Each row of a before or after table is a point. One or more steps were done to the points. Then noise was added and the rows were shuffled. The steps act on how far a point lies along the listed directions, d1 being the first. Name the steps. A step turns or swaps two directions, mirrors them in a line or flattens them onto one, adds a multiple of one to another, or multiplies one. Angles are multiples of 10 degrees, from the lower direction toward the higher: turns from -170 to 170, lines from 10 to 170 but not 90. Use the fewest steps. Two steps may share a direction if one is a turn and the other turns, adds or multiplies; they go together, in the order done. Otherwise the lowest direction goes first.
In the rows, 128 means zero.

Directions:
(1): [ 74 161 126]
(2): [161 181 114]
Before:
[[100 157 127]
 [156 127 127]
 [127 134 145]
 [ 86 158 131]
 [103 155 119]
 [150 193 131]
 [147 171 123]
 [121 120 123]
 [106 157 119]
 [140 155 123]
 [ 86 151 134]]
After, 11 rows:
[[130 205 130]
 [135 158 123]
 [ 20 199 128]
 [187 109 128]
 [ 50 188 125]
 [118 122 124]
 [ 58 183 117]
 [ 62 183 117]
 [123 137 145]
 [139 176 124]
 [ 24 188 132]]
Steps: multiply d1 by 2.5

Directions:
(1): [197 140 130 149]
(2): [110 148  83 180]
Before (13 x 4):
[[171 131 115 153]
 [177 102 157  96]
 [ 16 138  73 161]
 [169 121 191  77]
 [127 110 118 146]
 [170 107 161  91]
 [169 122 131  80]
 [162 125 173  99]
 [ 42 138  86 183]
 [ 46 144  93 159]
 [161 112 160  87]
 [165 119 175 121]
 [192 137 147 127]]
After:
[[160 119 190  75]
 [145 125 150 102]
 [144 112 175 113]
 [124 110 118 145]
 [ 84 156  65 191]
 [ 85 148  81 205]
 [150 123 175  95]
 [156 103 162  85]
 [154 118 131  72]
 [156  94 160  85]
 [153 113 159  84]
 [ 96 155  86 184]
 [129 120 120 134]]
Steps: flatten d1 and d2 onto the line at 100 degrees

Directions:
(1): [ 64 113 157 152 128 176]
(2): [110 186 131 174  91  98]
Before:
[[ 87 109 133 141 127 143]
 [ 97  72 152 103 141 173]
 [195  73 108  43 159 147]
 [ 95 174 110 196  78 115]
 [101 161 138 162 120 139]
 [150 206 131 131 100  89]
 [137 197 111 161  89  90]
 [ 99 151 137 156 107 152]
 [ 58 145 166 170 106 156]
 [161 144 104  99 133 112]
 [ 69 176 147 185  90 147]
 [101  61 141 103 130 198]]
After, 12 rows:
[[167 170 114 127  94  71]
 [109  76 129  97 159 196]
 [194  98 111  74 149 101]
 [ 92 144 137 138 122 155]
 [166 115 111 100 140 138]
 [152 123 103 120 129  96]
 [188  83 106  63 161 141]
 [ 97 101 161  92 155 191]
 [177 176  97 137  74  74]
 [155 112 120  99 161 141]
 [152  54  91  90 155 165]
 [ 82 203 148 184  65 121]]
Steps: turn d1 and d2 by -170 degrees

Directions:
(1): [154  63 140  83 114 174 164 122]
(2): [ 97 154 162 118  92 183  96 178]
(3): [ 57 145 131 114 125 121 199 121]
(4): [136 171 106 102 196 181 129 112]
(5): [125 140 170 158 106 155 119  47]
Before:
[[196 152 101 126 196 118  93 111]
 [ 90  83 163 108  76 165 185 107]
 [ 82 106 180 142  32 105 166  69]
 [174 138  92 124 162  96 145 109]
 [ 62  86 168 108  66 127 207  86]
 [166 109  95 138 144  81 117 125]
 [128 171 133 160 166 148 174  54]
 [ 86 137 111 148 155 127 160 168]
 [115 122  99 147 153 119 183  96]
 [149 101 110 139 155  96 149  78]]
After:
[[132 112  78 132 162 108 166 133]
 [159 117 122 152 124 101 111  83]
 [105  54  98  75 114  71 204 181]
 [177 143 109 133 154 111 138  92]
 [121  58 108  88 114 115 194 155]
 [ 72  95 122 105  65  61 200 158]
 [158 175 137 141 172 144 108  56]
 [103 173 100 124 175 126 200 131]
 [136 127 110 158 153 139 102 195]
 [144  98 105 131 158  90 163  86]]
Steps: add -0.7 times d1 to d2; turn d3 and d5 by -80 degrees

Directions:
(1): [ 90 175  64 163 136 115  81 151 143]
(2): [ 90  78 120 135  47 104 120 114 155]
Before, 10 rows:
[[126 111 109 111 106 121 145 116 143]
 [ 39 159  16 196  83 102  33 164 197]
 [114  47 141 111  78 105 166  93 160]
 [121  58 164  92  96 132 171 118 157]
 [132 158 111 156 205 153  98 125 134]
 [ 89  93 103 119  79 102 111 130 162]
 [157  54 200 111  99 125 172 106 116]
 [ 79  30 128 123  31 120 151 105 151]
 [ 70  74  67 155  22  86  92 108 189]
 [119 135 110 138 144 119 142 122 124]]
After, 10 rows:
[[117 124 114 137 135 118 145 119 125]
 [166 105 176 118 161 135 161 126 104]
 [129 130 102 113 129 126 140 124 137]
 [ 99 131  90 126 120 107 103 142 153]
 [130 114 116 122 150 116 150 116 144]
 [ 85 139  43 166  95  99  79 133 174]
 [132 113 143 101 157 142 155 137 145]
 [119 110 130 147 151 140 109 107 144]
 [ 36 146  22 195  73 101  33 158 195]
 [ 97 117  98 137 127 139 129 137 131]]
Steps: flatten d1 and d2 onto the line at 30 degrees

Directions:
(1): [148 162  85  41 156  91 126 148 135 113 159]
(2): [ 80 168 172 149 193  84 108  98 158 114 127]
(3): [161 131 194 118  86  89  70 178 134 128 119]
(4): [170 138 173 133 176 165 190 178 158 132 134]
(5): [198 107  99 153 130  88 134  89 187 115  93]
(6): [ 85 143  83 170 100 113 139 195 175  96 134]
Before, 8 rows:
[[114 139 158 144 150 128 136 163 193 123 128]
 [195 110 136 112  97 104  93 117 124 142 120]
 [190 136 164 114 155 128 154 138 169 139 120]
 [156 115 111 104 160 149 121  78  99 130 130]
 [110 149 179 106 171 126 139 123 141 152 138]
 [138 121 133  86 109 122 106 145  80 140 123]
 [181 116 121  75 123  88 111 118 144 129 118]
 [ 90 155 102 106 131 151 159 183 148 111 156]]
After, 8 rows:
[[138 128 149  95  78  92  80 199 100 131 119]
 [223 107 186  43 118  75  72 104 118 147 110]
 [224 126 212  89 153 121 127 121 148 156 111]
 [249 105 221  80  74  76  35 128 104 159 110]
 [127 139 181 139 142 120 119 174 190 126 124]
 [ 51 162  52 136 134 155 187 198 171  92 163]
 [141 111  79 103 187 174 153  39  90 137 134]
 [ 97 153 167 122 160 120 139 149 157 142 142]]
Steps: multiply d3 by 3; add -1.5 times d5 to d6

Directions:
(1): [193 147  94  58 122 179 161 138 173 118 158 116 102 151]
(2): [123 106 138 121 120 105 197 150 106  80 158 171  87  56]
(3): [132 135 154 175 150 133 151 224 150 147 141  61 124 120]
Before, 14 rows:
[[142 132  94  55  96 149 141  74 133 121 152 169  94 150]
 [130 121 103 131 113 120 110  84 119 116 138 164 118 119]
 [ 57 127 170 221 152 101  87 177  93 164 110  64 180  97]
 [ 94 103 165 132 158 102 100  89 126 147  85 127 148 146]
 [145 132 106 114 138 151  71 108 145 154 111 112 149 189]
 [136 151 112 115 114 145 125 170 153 141 125 108 117 136]
 [165 163 123 103 148 132 138 135 161 149 133  91 122 163]
 [181 161  83  73 105 179 118  90 166 123 101 132 136 194]
 [124 126 115  93 109 136  82  67 125 106 115 162 135 152]
 [134 111 104  91 116 137 120  96 121 131  95 170 128 141]
 [135 137 147 143 137 147 184 195 143 143 160  97  94 117]
 [162 139 135 122 115 117 160 149 147 115 140 105  95 121]
 [100 127 132 154 122 116  84  81 100 123 120 144 151 136]
 [ 47  89 178 249 154  70 116 219  85 155  96 102 148  77]]
After, 14 rows:
[[123 109 141  86 148 124 105  64 141 136  95 145 133 160]
 [ 41  78 133 172 117  64  77  52  47 119  71 217 156  92]
 [149 134 110 122 145 154  77 134 153 159 117  92 150 185]
 [162 139 107  73 117 168 113 118 162 109 139 126 116 164]
 [162 142 109  83 115 166 171 167 165 138 172 104  83 146]
 [ 81 119 167 191 137 103 152 169 102 149 133 120 114 102]
 [134 156 145 149 158 109 130 157 143 160 123  81 132 149]
 [180 167 110 124 127 182 135 183 182 142 110  69 132 184]
 [136 131 153 159 119  94 147 158 129 121 128 100 104 112]
 [ 49 118 135 157 121  94  56  44  61 136  91 157 186 107]
 [161 123 105  83 123 160 143 143 145 136 113 138 116 147]
 [140 139 104 104 113 148 101  70 123 117 137 150 138 152]
 [161 132  94 110 114 145 132 110 144 116 153 141 105 127]
 [108 142 130 148 120 124 112 175 138 146 110 105 130 125]]
Steps: turn d1 and d3 by 70 degrees

Directions:
(1): [ 57 138  90 128 140 119 127 163 190 103 141 161 130 207 143 128 165 178]
(2): [100 123 139 127 136 108  70  98 164  83 139  74 165 101  58 134  77 177]
(3): [142 172 134 196 111 170 163 115  97  59 161 125  87 170 113 172  89 129]
(4): [ 58 147 146  64  84 138 135 155 130 113 109  66  66 128 114 137 133  71]
(5): [180 150 160 113 135 117 153  91 171 134  87 113 161 191  65 155 182  94]
(6): [117 128  77 177 165  62 158  89 173 122 143 107 100 119 134  83 109  58]
Before:
[[195 165 173 152 105 159 156 133  93 114 109 129 150 167  91 180 118 139]
 [126 120 108 147 127 111 142 119 108 142 107 101 102 132 128 123 128 122]
 [154 114 112 172 126 134 129 117  96 144 125 143 127  78 162 122  92 137]
 [130 194 165 145  94 217 144 145 108   9 136 156 124 243  67 234 156 210]
 [123 155 171 113  76 183 145 138  72  69 111 113  85 174 129 193 118 102]
 [150 152 138 155 112 139 143 105 152  98 124 122 147 156 116 150 120 117]
 [125 131 122  81  97 177 136 141 110 152  98 138 114 114 132 128 177 127]
 [178 123  81 176 157 101 168 133 118 155 110 173 119 118 187 104 132  75]]
After, 8 rows:
[[ 87 181 171 124  57 239 127 171  38   8 155 113  58 145 103 217  92 178]
 [153 105 112 156 131 124 121 118 106 162 116 144 140  74 163 112 105 137]
 [176 164 156 172 103 170 151 147  75 100 135 143 135 154 119 175  92 164]
 [182 126  96 159 147 103 169 131 109 160  97 151 110 103 179 104 130  50]
 [ 97 135 121 155 109 174 124 162  92  64 146 178 113 192 178 170 117 183]
 [137 154 134 162 103 148 141 114 130  89 138 118 128 135 129 147  97 117]
 [132 135 111 102 112 172 138 139 130 145 106 165 133 147 133 131 189 155]
 [127 120  99 155 136 109 139 121 118 141 111 117 113 144 135 121 133 141]]
Steps: swap d1 and d4; turn d3 and d5 by -40 degrees

Directions:
(1): [ 63  86 123 170 145 128 171  86  85 146 101  87 153 127 155  76 103 151
 162 193]
(2): [190 140 152 163 109 218 125 105 122 154  84  94 149 132 162 112 156 115
  55 137]
(3): [152 102 134 119 100 183 189 133 139 157 149 141 118 110  83 185 128  67
 184 188]
Before (10 x 20):
[[177 131 146 144 118 166 133 109 143 148  99 121 140 141 122 131 151  94
  103 165]
 [132 120 133 117  94 154 140 130 129 140 138 125 122 112  88 145 123 112
  153 147]
 [147 142 134 130 115 168 158 126 154 134 138 126 120 131 103 150 137 102
  122 148]
 [152 116 143 149  84 169 146  96 125 172 104 105 124 120 119 121 137 109
  128 173]
 [175 151 115 111 115 173 135 136 129 134 147 154 126 130 111 169 163  95
  104 135]
 [105 140 104  77 135  72 120 170 139 108 152 142 112 137 114 140 124 147
  161  72]
 [ 99 154 102  55 148  13  57 164 148  72 171 164 102 123  85 149 121 169
  132  44]
 [132 146 101  85 159  52 106 176 153  83 161 157 117 135 110 168 120 145
  125  79]
 [173 113 161 176 113 221 138 104 117 171  69  85 163 131 153 114 139 112
   65 163]
 [127  93 136 146 114 168 161 104 109 158 126  92 146 114 140 123 116 133
  162 183]]
After (10 x 20):
[[121 103 132 131  91 131 164 105 127 165 129 120 113 116  98 132 119 108
  180 183]
 [188 171 122 110 149 111  76 164 148  93 118 130 135 145 150 144 145 148
   36  58]
 [147 140 132 126 113 162 159 131 156 132 143 133 118 129 100 155 134 102
  130 148]
 [150 127 139 126  88 173 131 124 125 143 123 115 130 114 103 134 132 115
  125 145]
 [138 118 129 116 122 116 154 123 150 139 137 148 122 136  87 159 133  87
  170 171]
 [ 77  73 127 115 129 105 187 142 132 146 155 147 123 114  72 174  91  95
  224 192]
 [172 152 111  96 119 156 136 147 135 128 163 170 118 128  96 182 161  87
  123 130]
 [160 162 125 107 125 136  93 151 134 119 105 107 135 147 162 108 152 154
   70  55]
 [114  84 134 148 119 160 168  99 105 159 127  92 150 113 138 119 107 136
  177 195]
 [175 188 130  96 133 103  14 140 145  89 111 123 128 134 142 113 162 177
    8  14]]
Steps: multiply d1 by 1.3; mirror d2 and d3 in the line at 70 degrees

Directions:
(1): [135 150 181  88 103 100 145 121 170 122  67 129  87  87 100  91 194  84
 138 174 138 196 130 165]
(2): [126 158  62  63 100 173 161 158 136 116 124  75 151 105 128 150 136 175
 189 113  87 172  69 122]
(3): [207 125  95 144 165  90 128 141 119 109 163 135 223  97 131 127 174 133
  93 151  89 151 151 187]
Before, 14 rows:
[[ 99 109 206 121  99 133 106  88 127 154 113 173  51 153 102 118 121  97
  140 119 141 114 150 108]
 [231  93  86 193 195  88 100 129  84  95 191 158 239 107 137 114 166 147
   55 149  84 128 160 175]
 [100 115 133 111 118 150 130 139 137 128 124 133  91 147 128 114 112 141
  150 141 154 129 116 116]
 [ 63 137 155  83  71 122 146  95 181 130  84 110  92 144 127 132 130 121
  155 144 143 154 120  92]
 [142 172  73  32  70 191 170 168 144  93 103  56 154  74 138 141 155 175
  193 140  89 207  33 146]
 [230 106 129 151 163  68  82 122 117  81 145 123 249 110 132 112 196  73
   67 156 102 163 182 204]
 [105 116 149  94 105 144 141 124 143 149  96 138  66 132 121 153 124 141
  150 156 128 123 139 110]
 [ 82  74 124 201 167 160 107 113  86 144 167 137 116 201 138 139  27 165
   99 108 154  38 141  70]
 [108 118 190 125 115 113 138 124 152 139  97 147  55 152 137 116 135  77
  117 140 146 131 138 120]
 [107 137 142 109 105 136 144 124 166 117  82 116  72 105 123 131 134 110
  140 145 179 144 113 108]
 [ 90 158 171 136  95 130 114 125 148 142  87 140  59 138  98 105 126 110
  128 152 135 151 138 112]
 [118 184  37  57  96 195 176 174 140 137 139  60 140 125 128 151  90 185
  175  95 104 152  47  95]
 [ 67 143 124 106 113 132 141 128 134 117 113 117  62 141 138 107 126 128
  142 127 157 129 107 117]
 [109 105 102 185 146 136 107 127  72 125 167 143 135 168 133 131  67 124
  119 104 150  62 144 114]]
After:
[[ 98 118 189 120 106 123 134 121 151 145  84 147  39 151 136 115 127  76
  112 132 149 131 138 109]
 [ 94 102 105 181 140 143 107 126  70 126 162 141 118 169 142 134  57 118
  131  95 154  63 145 100]
 [217  99  97 186 190  90 104 128  92  97 192 165 226 116 139 115 162 144
   59 149  97 122 161 167]
 [115 130 141 110 105 136 146 124 168 120  89 113  77 107 123 130 135 104
  142 149 189 142 114 110]
 [ 77 139 148  86  67 118 146 103 178 126  86 105  99 134 129 130 132 125
  154 153 142 159 123  94]
 [ 81 115 207 114  89 137 114  93 133 164 101 171  29 154  97 116 116  95
  155 112 151  97 149 103]
 [ 66  77 134 200 156 167 107 109  88 143 159 139  89 209 139 136  17 164
  110 109 157  35 140  62]
 [106 118 147  93  98 141 140 126 144 153  97 133  62 131 113 146 127 139
  160 157 129 122 138 110]
 [221 113 123 147 150  73  86 119 123  92 150 125 233 118 133 113 187  65
   76 147 119 158 181 205]
 [162 182  15  67 112 167 176 174 134 132 159  66 190 108 130 156 122 190
  158 110  86 163  55 131]
 [ 85 155 171 126  94 135 112 124 144 138  87 139  52 136 101 103 114 114
  133 150 137 148 142 110]
 [189 172  52  45  90 165 166 171 142  80 127  51 215  59 135 130 185 178
  172 147  60 221  54 179]
 [ 97 121 134 115 115 151 120 138 139 120 128 131 102 154 133 118 115 149
  150 141 155 138 119 121]
 [ 72 139 122 108 116 125 138 129 133 118 111 118  62 141 139 102 126 125
  145 130 159 131 104 120]]
Steps: add 0.5 times d2 to d3

Directions:
(1): [ 94  97 115 119 163  85 154 146 189  21  64 186 150  95 131 126 164 122
 194 164 138 116 134 162 106  90 133 117  91 145 140 135]
(2): [ 58 143 118 185 143 114 123 129 184 117 183 149 173 133  94  93 160 135
  38 120 114 192  86 100  97 130 149 114 125 159 103 190]
(3): [113  86 119 105 131 148 109 138 142  99 201 102  88  99 176 119  81 124
 114  63 142 186 153 221 119  55 125 157 108  96 141 148]
(4): [172 185 110 156 177  78 128  59 113 110 136 144  97 122 117 166 155 145
 134 103  82 155 176 139 143 112 122 215 161 212 148 134]
(5): [150 167 117 149 101 173 107 153 119 126 130 166 106  68 191 142 115 122
 117 210 160 183 180 134  36 192 141 130 137 146 133 123]
Before:
[[120 136 125 112 142 122 126 122 109  99 140 138 140 115 129 130 123 152
  175 137 118 127 142 130 112 120 130 121 110 136 132 114]
 [ 66 100 139 123  85 120 137 172 170 114 118 136 143 141 111  96 141 101
  116 129 139 138 111 135 139 100 138  94 106 106 102 150]
 [ 95 100 133 117 140 127 127 139 172 102 141 135 170 147  80 118 147 122
  144 120 129  98  65 114 139 105 122  81 123  98 119 118]
 [ 64 123 119 159 185  75 138  89 160 102 153 118 166 182  80 101 160 132
  116  73  72 103  74 102 180  89 131 141 114 141 138 161]
 [175 178 146 176  57 172  94 101  76 249 213  78 122 140 136 128  97 114
   36 125 108 143 107  68 100 207 126 140 172 139 115 127]
 [120  85 126  79 160 111 149 140 166  69 106 119 124 145  87 132 129 125
  183  78 124 111 116 164 186  44 116 146 104 127 131 127]
 [187 106 163  63  87 191 135 151  69 178 129  76 102 172 145 130  75 132
  190 104 137  68 113 136 184 118 113 114 121  53 132  90]
 [123 130 129 146 123 159  78 159 148 144 179 139 110  85 226 120  94 128
   96 144 137 220 149 166  60 113 149 139 109 111 139 124]
 [152 165 108 142 104 164 124 144  93 180 134 122 120 130 153 118 108 119
  133 162 162 139 131 115  93 170 155 123 130 117 120  96]
 [ 95  69 137  98 180  56 157 117 172  66 127 116 123 146 100 128 131 148
  173  52  94 119  89 163 210  51 120 142 104 112 140 143]
 [ 77 117 111 153 149 113 122 148 191  65 120 177 148  72 151  94 156 133
  126 170 133 183 134 134  77 118 150 120  92 147 118 169]
 [162 101 127 110 112 159 107 141  73 189 134  76 113 148 142 110  67 115
  126  95 150  94 132 129 180 140 132 146 152  89 147  96]]
After, 12 rows:
[[110 133 102 137 137 126 143 157 138 110 109 148 148 119 136 103 137 118
  162 163 158 135 114 139  98 131 161 115 103 123 118 117]
 [149 142 131 118 145 125 129  92  83 147 116  95 112 166 131 143 114 125
  175 109  97  66 130 108 171 137 121 153 139 118 153 101]
 [135  83 128 112 127  81 157 143 171  21  33 179 152  75 157 139 156  98
  242 193 136  63 135 153  86 114 121 117  85 149 156 108]
 [147 120 129 120 141 130  93 138 136 130 145 131 101 101 216 134  96 129
  144 115 118 176 156 177 109  73 131 160 111 107 153 104]
 [135 123 137 126 141 111 122 109 118 160 186  87  98 147 121 140 104 155
  100  60  92 165 102 130 178 121 125 162 143 123 131 138]
 [138 110 138 109 110 166 112 142 123 154 163 107 132 144 109 136 115 124
  139 118 138 102  93 116 135 124 112 100 146  80 120  97]
 [131 145 126 128 135 149 120 129 137 154 189  93 117 155  91 128 109 131
   82  70 116 170 117 125 161 100 127 152 141 137 109 143]
 [ 57 102 131 138 137 134 151 171 215  53 159 166 179 131 113  84 147 139
  116 134 129 174  75 140  96  81 152  94  78 117 110 190]
 [176 137 132 112  99 165  98 121  68 206 155  80  83 120 160 125  84 136
  111 110 125 130 150 117 151 148 121 151 144 101 129 107]
 [ 75  85 101 144 166 100 130 161 188  60 110 159 166 105 126  82 128 113
  127 131 154 140 110 156 118 101 156 130 108 137 139 154]
 [121 107 150 103  63 153 120 163 114 170 130 102 105 142 140 121 105  96
  131 114 147 128 136 148 156 113 127 111 123  85 112 121]
 [120 153 129 130 134 130 114 117 102 139 174 131 143 126 121 123 122 157
  132 123 111 143 126 112 117 134 132 118 122 138 125 122]]
Steps: turn d1 and d2 by 170 degrees; turn d3 and d4 by 20 degrees; multiply d5 by 0.4
